Rows are points. Two turns around zero, p and q, are shown by what they do to some points. Write where each new point lands after one turn and then the other. Backwards means that the second turn is done in reverse. Each puzzle has new turns, and all numbers are rounded.

Turn p:
[-0.3  0.6 -0.6] -> [-0.2  0.6 -0.7]
[-2.0 -4.4  5.3] -> [-3.1 -4.5  4.6]
[-5.0  3.2 -4.7] -> [-3.6  2.6 -6.1]
[0.0 1.6 4.8] -> [-1.6  1.7  4.5]
[ 4.8 -2.8 -5.4] -> [ 6.5 -2.4 -3.6]
[2.6 1.7 0.6] -> [2.1 2.0 1.3]
Turn q:
[-2.8  2.3 -3.6] -> [-2.8  1.8 -3.9]
[1.7 3.7 0.5] -> [1.0 3.9 0.6]
[ 2.7 -7.1  1.0] -> [ 3.7 -6.6  1.4]
[ 4.2 -0.9  3.3] -> [ 3.9 -0.2  3.7]
[-5.9  1.9 -1.2] -> [-6.0  0.9 -1.8]
Where do these land?
p, then q: [-6.1  3.4 -0.6] -> [-6.0  1.8 -3.2]
q, then p: [ 7.1 -4.2 -2.3] -> [ 8.2 -2.3  1.1]
p, then q: [1.0 1.8 1.2] -> [0.0 2.0 1.4]
q, then p: [-2.0 -1.0  1.7] -> [-2.2 -1.5  0.9]

Turn p:
[-5.5 -1.1 -1.6 -5.0  0.4 -2.0] -> [-5.4 -1.9 -2.7 -4.6  0.4 -1.6]
[-0.9  2.5 -4.3  2.8 -0.8  1.8] -> [-1.1  1.7 -3.6  3.7 -1.1  2.3]
[-1.3 -2.8 -2.8  2.8  0.4 -3.2] -> [-1.0 -3.3 -2.2  3.3  1.2 -2.5]
[ 1.9 -0.2  2.9 -5.9  2.2  1.2] -> [ 1.8  0.9  1.7 -6.5  1.8  0.8]
[-3.9  0.9 -4.0 -0.5  5.7 -3.8] -> [-4.1  0.7 -4.8  0.1  5.5 -3.0]
[ 4.7 -1.0  4.6  1.3 -1.4  3.5] -> [ 4.8  0.1  5.4  0.3 -1.2  2.7]
[ 3.2  1.2 11.6  2.2 -4.5  3.2] -> [ 3.1  2.4 12.0  0.0 -4.7  1.1]
[ 2.9  1.9 -2.4 -3.2  0.1 -3.6] -> [ 2.7  1.6 -3.8 -2.5 -0.3 -3.2]
[-1.0 -1.4 -4.0  5.5 -2.1  3.0] -> [-0.8 -2.1 -2.0  6.2 -1.6  3.6]
Turn q:
[ 5.9 -3.9 -3.3 -2.0  0.9  6.0] -> [ 3.6 -3.8 -2.7 -2.8  2.0  7.4]
[-4.3 -3.5 -3.4  3.1 -2.7  2.0] -> [-5.6 -3.1 -3.0  2.8 -1.5  1.9]
[ 0.9  1.3 -3.2  1.4 -1.3 -4.4] -> [ 1.3  1.1 -4.2  1.5 -1.0 -3.4]
[-0.6  1.9  5.0 -2.0 -0.3 -4.0] -> [ 1.1  1.3  4.2 -1.4 -1.3 -5.0]
[ 2.0 -0.2 -3.0 -2.9  8.0  1.4] -> [ 1.5  1.7 -1.6 -3.2  8.1  2.0]
[-2.2  2.7  2.0  1.8  1.8  1.5] -> [-1.6  3.0  2.8  1.9  0.8  0.8]
[ 0.2  2.3  8.0  2.7 -0.4 -3.3] -> [ 2.3  1.1  7.0  3.3 -1.8 -4.3]
[-5.8  4.5  0.7  2.4 -6.0 -0.3] -> [-5.0  3.6  0.6  2.7 -6.9 -1.5]
[ 3.9 -5.0 -2.7 -4.5  0.1  1.2] -> [ 2.4 -4.9 -2.9 -4.9  1.5  2.1]
Where do these land?
p, then q: [-4.4 -2.0 -1.1  0.3  2.3 -0.6] -> [-4.3 -0.9 -0.1  0.4  3.1 -0.9]
p, then q: [ 4.6  0.8 -2.3  0.5  0.8 -2.5] -> [ 4.5  0.7 -3.4  0.9  1.0 -0.6]
p, then q: [ 3.9 -1.9  7.4 -0.8  0.0 -4.4] -> [ 5.7 -1.9  4.7 -1.7  0.0 -5.7]
q, then p backwards: [-3.9 -2.7 -2.2  2.6 -3.0  3.7] -> [-5.5 -1.4 -2.8  1.7 -2.4  2.9]
q, then p: [-2.1  4.2 -4.6  3.5  2.8  6.4] -> [-3.7  5.5 -1.4  3.4  1.0  6.8]
q, then p backwards: [ 4.6 -3.2  5.4 -6.7 -0.4 -3.2] -> [ 4.8 -5.1  5.1 -5.5 -1.0 -3.0]
p, then q: [-2.8  4.8 -2.5  0.6 -2.5  0.6] -> [-3.2  3.4 -2.4  1.4 -3.7  0.6]

Turn p:
[ 1.8  2.8 -0.3 -2.7 -2.7  0.5 -3.8  8.8] -> [ 2.3  1.2  1.7 -2.3 -2.7 -0.2 -4.8  8.6]
[ 0.4  2.8 -3.8 -1.0  4.5  1.0 -1.9  1.7] -> [ 1.6  4.0 -2.3 -2.4  3.5  0.9 -2.6  1.2]
[-3.9  0.2 -4.4  5.1 -2.3 -1.4  1.8 -1.5] -> [-4.6  1.0 -6.0  3.1 -1.9 -1.2  0.4 -1.3]
[-1.4 -3.2  2.1  1.7  2.7 -2.4 -1.1 -5.6] -> [-1.3 -2.6  0.9  1.8  3.0 -1.7 -0.2 -6.4]
[-3.1  0.9  5.1 -3.8 -3.4  2.4  6.3 -0.6] -> [-4.0  0.0  5.2 -1.9 -3.2  1.7  6.9  0.9]
[ 1.3  3.2  6.0 -2.4  3.9 -1.6 -4.5 -0.2] -> [ 2.4  2.4  7.4 -1.0  2.5 -1.8 -3.5 -1.6]
[ 2.8 -4.4  1.5 -4.0  2.7 -3.5  3.0  3.7] -> [ 2.8 -4.1  1.7 -2.3  4.0 -3.7  3.4  3.7]
[-3.4 -4.7 -5.6 -0.6 -1.0 -3.2  0.2 -2.8] -> [-3.5 -4.2 -6.0 -2.4  0.5 -2.3 -0.1 -2.6]
[ 0.0  1.3 -1.6  4.3  3.7  9.4 -4.0 -0.1] -> [ 0.7  3.3 -1.4  3.2  3.0  9.5 -4.2 -0.5]
[ 3.6 -3.1  0.8  4.1 -0.9  3.2  5.5 -1.4] -> [ 2.2 -2.1 -1.5  5.1 -0.4  3.2  5.9 -0.3]
[ 2.1  4.0  0.3 -0.7 -7.2 -4.3 -1.5 -1.9] -> [ 1.6  0.9  0.5 -0.8 -8.4 -4.3 -1.3 -1.6]
Turn q:
[-1.2  5.4  5.2  1.9  3.1  4.1 -1.7 -0.1] -> [-2.3  4.1  6.6  2.9  0.9  3.7  0.6  0.4]
[ 0.6  1.3  1.6 -4.7 -2.8 -1.1 -3.1 -0.4] -> [-0.2  1.9  1.3 -5.0 -2.8 -0.1 -2.6 -0.4]
[ 1.3  4.7  0.4 -2.7 -3.7 -5.4  4.9 -3.3] -> [ 1.4  4.2 -1.0 -2.4 -4.2 -4.7  3.8 -5.3]
[-3.0 -2.1  1.3  5.5  3.8  2.3  5.0 -4.6] -> [-1.1 -4.2  2.0  5.9  3.9  0.5  4.3 -4.4]
[-1.3  1.3  3.0  2.4  4.6 -4.4 -0.5 -3.1] -> [ 0.9  1.7  4.3  1.8  4.4 -4.1 -0.2 -2.7]
[-2.8 -5.6 -5.1  2.1 -2.3  1.2  3.9  6.2] -> [-3.4 -5.4 -7.5  1.5  0.3 -0.8  2.6  4.9]
[ 2.8 -6.1 -0.9  0.3  2.8  3.7  3.6  3.2] -> [ 2.9 -5.6 -1.8  0.2  2.2  3.1  4.0  4.2]
[-4.4  3.3 -2.1 -2.7 -1.9 -1.3 -5.5 -3.0] -> [-3.9  3.4 -0.8 -2.3 -0.1 -0.1 -6.2 -3.9]
[ 6.0 -5.8  4.0 -0.8 -4.1  1.7 -4.4  3.7] -> [ 3.6 -5.1  3.1 -2.8 -5.2  1.0 -3.2  6.7]
[ 1.6 -0.9 -3.8  2.3 -1.7 -3.3 -3.4 -2.7] -> [ 2.6 -0.5 -2.6  1.8 -0.8 -2.7 -5.2 -1.9]
[ 0.4  4.4 -3.8 -3.6  2.1  2.6  1.2  4.1] -> [-0.5  5.4 -4.0 -1.6  1.2  4.2  2.1  2.4]
Where do these land?
q, then p: [ 3.4  1.3  3.5 -2.1 -1.3 -1.8 -1.7 -0.6] -> [ 2.6 -0.2  4.1 -1.3 -3.4 -1.3  0.0  0.4]
q, then p: [ 3.8  1.0 -8.6 -2.6  6.0  0.6  1.9  5.7] -> [ 5.6  6.0 -6.8 -2.6  3.9  2.7  0.7  5.1]
q, then p: [-0.6 -1.3  1.3 -6.5 -3.5 -3.2  1.9 -0.3] -> [-0.5 -2.1  0.7 -7.0 -2.3 -2.5  2.4 -0.7]
p, then q: [-5.4  0.4  3.4  2.5  0.6  2.8 -5.1 -2.2] -> [-4.8 -0.9  5.2  2.1  1.4  2.2 -4.4 -2.3]
q, then p: [-0.1  3.2  0.0 -1.0 -2.9 -1.5  1.6 -4.0] -> [-0.4  1.0 -0.2 -0.9 -4.0 -1.0  1.2 -4.5]
q, then p: [-1.3 -0.8  4.0 -0.3  0.0 -5.3  1.6 -2.8] -> [ 0.0 -1.5  2.9 -0.6  0.4 -5.5  2.1 -3.3]
q, then p: [-0.8  0.5  0.4  1.9 -3.7 -2.8 -0.4  1.7] -> [-1.9 -0.6 -0.9  0.5 -2.5 -3.8 -1.6  1.0]
q, then p backwards: [ 4.9 -4.9 -9.5  1.6  4.5  4.0  0.3  2.7] -> [ 6.1 -5.7 -7.4  4.0  3.0  4.8 -0.2  3.5]
q, then p backwards: [-3.9  0.6  5.6  6.5  0.4  7.3  0.0 -0.2] -> [-4.3 -2.8  8.4  4.5 -1.8  4.5  1.2  0.8]

Turn p:
[ 4.8 -7.0  4.4 -4.5 -1.1 -1.0 -2.9 -3.8  0.7 -2.1 -5.3] -> [ 2.2 -1.5  0.9 -9.6  2.0  2.8 -3.0 -2.0 -0.4  2.5 -6.2]
[-1.4  2.4 -1.9  1.4 -1.3 -3.2 10.4 -2.1 -2.5  2.6 -1.8] -> [ 1.2 -2.4 -4.8  3.6 -0.1 -4.5  7.9  1.3 -1.7 -3.0 -3.9]
[ 9.1 -1.7 -2.7 -3.8 -3.0 -0.9  5.0 -2.4 -0.5 -2.3  2.5] -> [ 5.8 -2.3 -2.7 -6.5  0.4 -0.3  2.2 -0.7  2.8 -7.6  0.1]
[-0.4  6.0 -1.0 -1.1 -3.6  1.1 -3.9 -2.0  6.2  2.1  0.7] -> [ 1.7  6.9  0.9  1.5 -3.1 -3.3 -2.3 -0.6  5.8  1.5 -0.1]
[-5.4  2.7  2.8  4.5  0.5 -0.4 -1.1  0.6  2.7 -5.2  3.3] -> [-5.5 -1.0  4.1  6.3  1.5 -0.4 -2.7 -0.9  3.6 -1.0 -0.4]
[-5.5  2.0 -0.1 -2.2 -2.6  0.3  2.9  2.2 -4.1 -1.3  4.0] -> [-3.9  0.5  1.7  3.2 -3.9 -0.3  2.8 -2.4 -3.1 -5.1  0.5]
[-0.9 -3.1 -3.6  2.3  3.1 -5.5 -6.2  2.7  1.0  1.9 -2.4] -> [-2.2  0.3 -3.6 -0.9  2.8 -2.6 -6.9  2.2 -3.8  4.2  2.7]
[ 0.9  2.5 -7.9 -1.1  4.1 -0.4  0.8 -4.6  2.3  1.0  1.2] -> [ 1.4  4.1 -5.6  0.2  4.6 -2.8  2.4 -2.6  2.7 -0.2  4.3]
[-0.9 -0.8 -1.2  3.2  1.1 -2.3 -1.4 -0.2 -7.8 -0.7 -3.7] -> [ 1.9 -1.4 -0.4  2.8  3.8  0.7 -1.3  0.0 -8.1  0.0 -1.2]
[ 0.3  3.9  1.2  0.3  6.0  1.8 -2.8  3.8  1.6  1.4 -1.2] -> [-1.3  2.9  3.5  0.6  2.2  0.3  0.9  4.6  0.4  4.1  4.2]
[-0.2 -2.6  1.6  3.5 -3.4  3.5  1.3 -0.3  3.5 -0.2 -0.5] -> [ 0.4 -2.4 -1.4  1.8 -2.7  3.6 -1.2  0.5  4.2  1.2 -2.8]
[-6.4 -4.3  5.2  0.1 -2.2  5.4 -1.9  9.8 -4.2 -1.0 -0.4] -> [-6.6 -1.9  4.6  1.9 -6.9  8.4 -1.7  2.7 -6.0  0.7 -0.2]
[ 6.0 -0.1  3.1 -2.5  2.3  1.8 -0.2 -3.7  1.2  4.0  3.6] -> [ 4.9 -1.8  2.6 -4.8 -0.8 -1.3  3.0 -2.2  3.6  2.8  3.2]
Turn q:
[-1.1 -5.5  2.4  2.2  3.8 -0.9 -2.5 -5.3  1.8 -4.3  0.2] -> [-1.7 -4.0 -1.5  0.8  1.9 -2.9 -4.9 -2.9  2.7 -5.1 -3.7]
[-4.0 -4.3  0.1 -2.1 -0.4  1.3 -3.3 -0.6  0.3  1.5  2.0] -> [-4.5 -1.7 -1.8 -2.5  1.0  1.7 -2.4 -2.6 -0.5  2.2 -2.1]
[ 0.9  6.2 -2.3 -3.7 -3.5 -0.4  3.9  3.6 -3.2 -0.6 -8.4] -> [ 4.7  1.5  4.0 -1.4 -5.3  1.7  7.7  5.5 -3.4  0.6 -2.0]
[ 5.2  0.6  1.3  4.8 -8.5  4.3  0.1 -0.6 -4.6 -1.2  3.6] -> [ 2.2 -0.4  0.3  6.0 -7.4  2.6 -0.9 -5.7 -0.9  1.4  6.4]
[ 3.4  5.8 -6.9 -1.5 -0.1  0.1  0.1 -0.5 -1.9  1.8 -1.9] -> [ 7.1  4.4 -2.6 -0.6 -0.6  3.4  2.7  2.4 -1.7  0.9 -0.4]
[ 0.1  3.9  0.4 -0.9  3.2 -0.5  3.9  1.0 -5.2  4.2 -2.7] -> [ 3.2  1.7  4.7  0.2  4.2  2.2  4.8  0.9 -3.6 -0.2  0.2]
[-3.2 -4.7  1.8 -3.4  4.3 -1.4  1.9 -1.9  4.4 -4.2  6.4] -> [-5.5 -3.9 -4.2 -4.9  3.9 -4.2 -2.5 -0.4  1.0 -4.4  2.5]
[-0.5  7.1 -2.9  0.2 -1.0 -5.7 -0.6  5.2 -4.8  0.7 -3.1] -> [ 4.6  5.4  4.1 -0.1 -1.5 -0.8  0.3  5.5 -6.7  2.6 -0.9]
[-0.4  0.1 -2.3  7.5 -7.3  2.2  3.4 -1.1  0.1  1.9  0.4] -> [-2.1  5.6 -1.2  6.2 -5.2  0.0  3.0 -4.7  0.2  0.4  1.4]
[-1.3 -2.8  3.4  0.8  6.1  2.3 -1.9  2.0  6.8 -2.1  2.5] -> [-5.5 -2.4 -0.7 -0.5  4.1 -0.6 -4.2  3.4  6.3 -2.1  1.1]
[-0.8  8.3  0.7 -1.8 -2.6  0.0 -1.0 -1.1 -1.5  2.4 -3.2] -> [ 4.6  4.7  5.0 -3.8 -2.6  2.2  1.8 -0.1  0.1  1.4 -0.6]
[ 2.3 -7.1  3.7 -1.5  2.1 -3.3 -1.5 -1.5  5.8  1.4  2.5] -> [-2.4 -5.2 -2.8 -0.5  4.3 -6.0 -2.1 -1.7  4.8  2.8 -0.5]
[-0.7 -7.5  0.8 -0.5  3.8  2.1 -2.6  0.6  2.0 -1.6  1.7] -> [-4.7 -5.6 -3.2  1.0  3.1  0.7 -3.4  0.3  1.8 -0.5 -1.5]
Where do these land?
q, then p: [-5.7 -0.2  1.4  1.0  1.1 -0.5 -7.6  1.2 -1.7 -2.0 -3.4] -> [-0.4  4.2  4.1 -0.5 -1.0  3.3 -3.5  1.1 -3.8  4.8 -4.1]
q, then p: [-1.5  8.5  0.7 -2.0  2.2 -1.1  1.2  2.0 -1.9 -2.4  0.2] -> [-0.3  0.6  7.6 -2.9 -1.5  0.6  1.3  2.2 -0.5 -4.4  1.8]
q, then p: [ 1.2  3.1  2.4  2.6 -2.7 -0.4  2.3 -9.4  1.8 -0.1 -0.3] -> [ 3.1  0.6  0.7 -1.8  3.9 -3.9 -0.3 -2.7  6.8 -2.9 -4.6]
q, then p: [-2.6  0.7  1.0  1.9 -3.7  2.9 -3.7  2.3 -2.3 -4.5  1.3] -> [ 0.7  1.7  2.8  2.5 -4.7  2.9 -4.3 -3.1 -1.2 -0.4 -1.5]
p, then q backwards: [-4.6 -1.1 -8.0 -5.8 -0.2  0.0  2.6  2.3 -3.3  2.0  0.2] -> [-4.3 -0.2 -7.2  0.3 -3.5  0.6  6.1 -0.7 -1.0 -1.8  4.7]
q, then p: [ 5.8  0.3 -1.3  1.9  0.6 -2.2 -2.9  1.6  6.5 -4.4  1.8] -> [-0.9  0.9 -3.0 -0.9 -1.3 -3.1 -7.7  3.8  2.4 -1.2  3.9]
q, then p: [-3.2 -1.6  1.5  0.1  1.7  0.2  1.1 -0.9 -3.6 12.1  3.0] -> [ 1.3 -0.4  1.6  2.3  3.6 -1.9  9.3 -4.0 -0.7  7.4  2.3]
p, then q backwards: [ 0.6 -1.8 -1.0  2.7  1.5  0.5 -0.8 -2.6 -0.3 -3.7  3.0] -> [ 1.6 -2.1  2.4  0.9  3.0  2.5 -0.6 -2.6 -0.9  0.7  2.6]
q, then p: [-3.3 -3.4  0.0  3.0 -4.6 -3.9  3.7 -1.8  0.6 -3.2  2.2] -> [-1.2 -0.2 -1.6  3.3  1.4 -4.8 -2.3 -4.1 -3.1 -3.7 -3.9]
p, then q: [  6.1  -3.1  -3.3 -10.8  -2.5   0.0   0.0   2.7  -1.5  -4.0   1.8] -> [ 2.8 -5.7 -2.2 -9.8 -5.1  2.6 -0.1  2.8 -2.1 -3.2  3.4]
q, then p: [ 7.1  4.0  1.9  0.6  0.1  0.0  4.0 -0.3 -1.8 14.8 -3.3] -> [ 6.4 -6.4  0.8  0.4  1.0 -4.3 11.1  4.1  6.2  5.7  2.6]
q, then p backwards: [-4.9 -1.3  1.3  0.7  2.3  2.5 -1.5  3.0  5.9 -1.4  0.8] -> [-2.2 -1.1  0.4 -1.1  1.1 -1.3  0.2  4.3  6.4 -4.3 -0.2]
q, then p: [ 3.8 -2.6  3.1  0.4  3.4 -0.3  0.9  1.7  0.3 -2.5 -5.3] -> [-2.4 -5.7 -1.1 -1.7  1.0  2.2 -2.7  4.4  0.6  1.3 -1.9]
q, then p: [ 1.1 -1.6  0.2  3.8  0.8  2.5  0.8 -1.9  1.4 -0.8 -2.0] -> [-0.6 -0.8 -1.4  2.6  2.2  1.3 -1.7  0.9  3.5  0.2 -2.1]
